Rows are points. The window is the flat piece filled in between its corners: a triangle in 3 columns, a solid with four corners in 4, and so on. A path goes straight from each point to the next, and from the last back to the first. List the points from which the path goes on through the window.

Window (4 x 4):
[[-0.04 -0.78  0.11  0.03]
 [-0.45  0.45  0.97 -0.07]
 [-0.05  0.38 -0.61  0.07]
 [-0.71  0.34  0.41  0.00]]
Path:
(1): [-0.41  0.42  0.88  0.15]
(2): [-0.51  0.23  0.07  0.56]
(3): [-0.56  0.11  0.15 -0.72]
(4): [-0.18 -0.08  0.40 -0.67]
(5): [-0.30 -0.01  0.48  0.29]
(6): [-0.59  0.24  0.22  0.55]
(7): [-0.52  0.27  0.10 -0.56]
(8): [-0.57  0.37  0.60 -0.23]
(9): [-0.52  0.31  0.58  0.42]
(10): [-0.36  0.40  0.47  0.73]
(11): [-0.29  0.35  0.35 -0.53]
(12): [-0.22 -0.22 -0.06 -0.33]
(13): [-0.15 -0.17  0.07  0.44]
(14): [-0.13 -0.56  0.18  0.61]
(15): [-0.03 -0.73  0.07 -0.48]
(16): [-0.51  0.34  0.84 -0.69]
Through the window after points: 4, 8, 10, 12, 14, 16

Window (6 x 6):
[[-1.21 -0.28  1.34 -0.35 -0.50  0.55]
 [ 0.25  0.73  0.49  0.48 -0.39 -0.04]
 [-0.02 -0.18 -0.80  0.21 -0.09 -0.17]
 [ 0.25 -0.48  0.04 -0.05  0.47  0.13]
 [ 0.36 -0.62 -0.18  0.09 -0.29  0.00]
 [ 0.58  0.46  0.90 -0.69  0.00 -0.23]]
Path:
(1): [ 0.75 -0.01 -0.52 -0.01  0.02  0.55]
(2): [ 0.47 -0.27 -0.31  0.27 -0.10 -1.17]
(3): [ 0.32  0.17  0.75 -0.34 -0.01 -0.65]
(4): [ 0.56  0.30  0.48 -0.63 -0.06  0.78]
(5): [ 0.23  0.27 -0.04 -0.04 -0.29  0.41]
(6): [-0.08 -0.04  0.46  0.34 -0.43 -0.88]
(7): [-0.63 -0.45  0.85 -0.32 -0.16 -0.02]
(8): [-0.26 -0.08  0.62 -0.58 -0.18  1.07]
(9): [ 0.27 -0.21 -0.10 -0.02  0.14  0.51]
(10): [ 0.10 -0.33  0.47  0.12  0.04 -0.61]
(11): [ 0.22 -0.09  0.31  0.19 -0.15 -0.27]
(12): [ 0.38  0.12  0.16 -0.13 -0.27  0.30]
(13): [ 0.37  0.39  0.25 -0.36 -0.07  0.35]
(14): [ 0.27 -0.06  0.55 -0.22  0.04 -0.62]
(15): [ 0.42 -0.27  0.08  0.20  0.44 -0.76]
(16): [ 0.87  0.38 -0.08 -0.22  0.01  0.37]
Through the window after points: 3, 9, 11, 13

Window (6 x 6):
[[-1.22  1.68  0.47 -0.29 -0.53  0.15]
 [-0.01  0.21 -0.34  0.11  0.72 -0.09]
 [-0.06 -0.55 -0.77  0.45 -0.01 -0.10]
 [ 0.86  0.00 -0.02 -0.13  0.06  0.10]
 [-0.19 -0.33  0.10  1.03 -0.11 -0.35]
 [-0.09 -0.56 -0.04 -0.37  0.59 -0.16]]
Path:
(1): [-0.54  0.74  0.06  0.04 -0.27 -0.93]
(2): [-0.06 -0.37 -0.45 -0.25  0.23 -0.76]
(3): [-0.32 -0.09 -0.27  0.66 -0.06  0.83]
(4): [-0.09 -0.42 -0.54  0.32  0.11  0.18]
(5): [-0.06 -0.40 -0.71  0.37 -0.11 -0.74]
(6): [ 0.02 -0.01 -0.67 -0.05  0.26 -0.38]
(7): [-0.19 -0.39 -0.33  0.24  0.11  0.72]
(8): [-0.34  0.20  0.27  0.57 -0.15  0.56]
(9): [-0.18  0.26  0.06  0.29 -0.12 -0.39]
(10): [-0.05  0.23 -0.57 -0.02  0.15 -0.50]
(11): [ 0.00 -0.09  0.02  0.10  0.18  0.70]
(12): [-0.11 -0.38 -0.50  0.59  0.20  0.47]
(13): [ 0.08 -0.21 -0.59 -0.08  0.03 -0.79]
(14): [-0.14  0.11 -0.36 -0.08  0.45 -0.80]
(15): [-0.43 -0.27 -0.06  0.27  0.42  0.78]
(16): [-0.97  0.29  0.09  0.20  0.13  0.53]
Through the window after points: 2, 4, 8, 12

Window (8 x 8):
[[ 0.52  0.01  0.00 -0.71 -0.16  0.12  0.68  0.03]
 [-0.17  0.18  0.37 -0.14  0.28 -1.25 -0.44  0.75]
 [ 0.08 -0.25  0.33 -0.31  0.58  0.03  0.47 -0.34]
 [ 0.33  0.22 -0.11  0.45  0.28  0.06 -0.32  0.65]
 [-0.37  0.01 -0.67  0.75 -0.19  0.14  0.07 -0.61]
 [ 0.60 -0.11  0.50 -0.39 -0.59 -0.01 -1.24  0.21]
 [ 0.42  0.72 -0.45  0.33  0.56 -0.01  0.10 -0.13]
 [ 0.35 -1.02 -0.45 -0.59 -0.13 -0.03 -1.11  0.02]]
Path:
(1): [-0.25  0.21  0.19 -0.34  0.45  0.12 -0.13 -0.24]
(2): [ 0.55 -0.63  0.19 -0.19  0.32 -0.23  0.57 -0.08]
(3): [ 0.51 -0.34  0.09  0.43  0.29 -0.77 -0.23  0.20]
(4): [-0.09 -0.12 -0.27 -0.71 -0.08  0.18 -0.82  0.42]
(5): [ 0.01  0.16 -0.10 -0.56  0.36  0.08 -0.49  0.34]
(6): [ 1.09 -0.71  0.50 -0.34 -0.52 -0.64  0.08 -0.03]
(7): [ 0.40  0.23  0.10  0.31  0.02 -0.61 -0.10  0.17]
(8): [-0.38  0.50 -0.23 -0.34  0.58  0.46 -0.18  0.05]
Through the window after points: 1, 3
